Each row is a point. To make a cloud, some directions were put in groups of two or more. Within a group, all points are equally far from the middle, so they leave a hole (a ring in 2 directions, a hollow ball in 3). The other directions are filled evenly. Then the cloud was stretched, turned, moved and blurred a little. Count the holes, and give their numbers of directions, smallest first.
In the rows, zero is written as 128.

Cloud (19 x 3):
[[143  71 152]
 [ 57 156 122]
 [183 111 126]
 [ 92 112  74]
 [194 127 147]
 [ 63  92 100]
 [127 167 185]
 [ 65  81 125]
 [176 157 124]
 [ 73 168 140]
 [ 85  73 147]
 [108  93 190]
 [142 155 193]
 [ 79 122  74]
 [148  72 142]
 [ 86 156  85]
 [138  84 186]
 [ 55  91 133]
 [112 115 201]]
Holes: 1 (3)

Cloud (30 x 4):
[[ 99 172 107  81]
 [147 178 141  73]
 [ 71 139 114 202]
 [160 107 140 116]
 [145 134 225 139]
 [ 62 172 125 157]
 [186 151 184  87]
 [112 145  97 118]
 [124 110 246 167]
 [169 115 156 105]
 [ 72 146  76  96]
 [143 139 189 124]
 [166 164  79 134]
 [136  77  89 125]
 [146 153 150 103]
 [106 129 166  63]
 [119 187 167 140]
 [182 113 163 203]
 [170 156 107 170]
 [ 76 175  83 166]
 [152 176 159 163]
 [ 59 152 143 172]
 [139 109 129 167]
 [ 75 143  99 140]
 [142 164 163 225]
 [ 46 129 183 140]
 [ 54 136 107 127]
 [158 162  77 148]
 [106 196  83 118]
 [ 53 144  73  51]]
Holes: 0
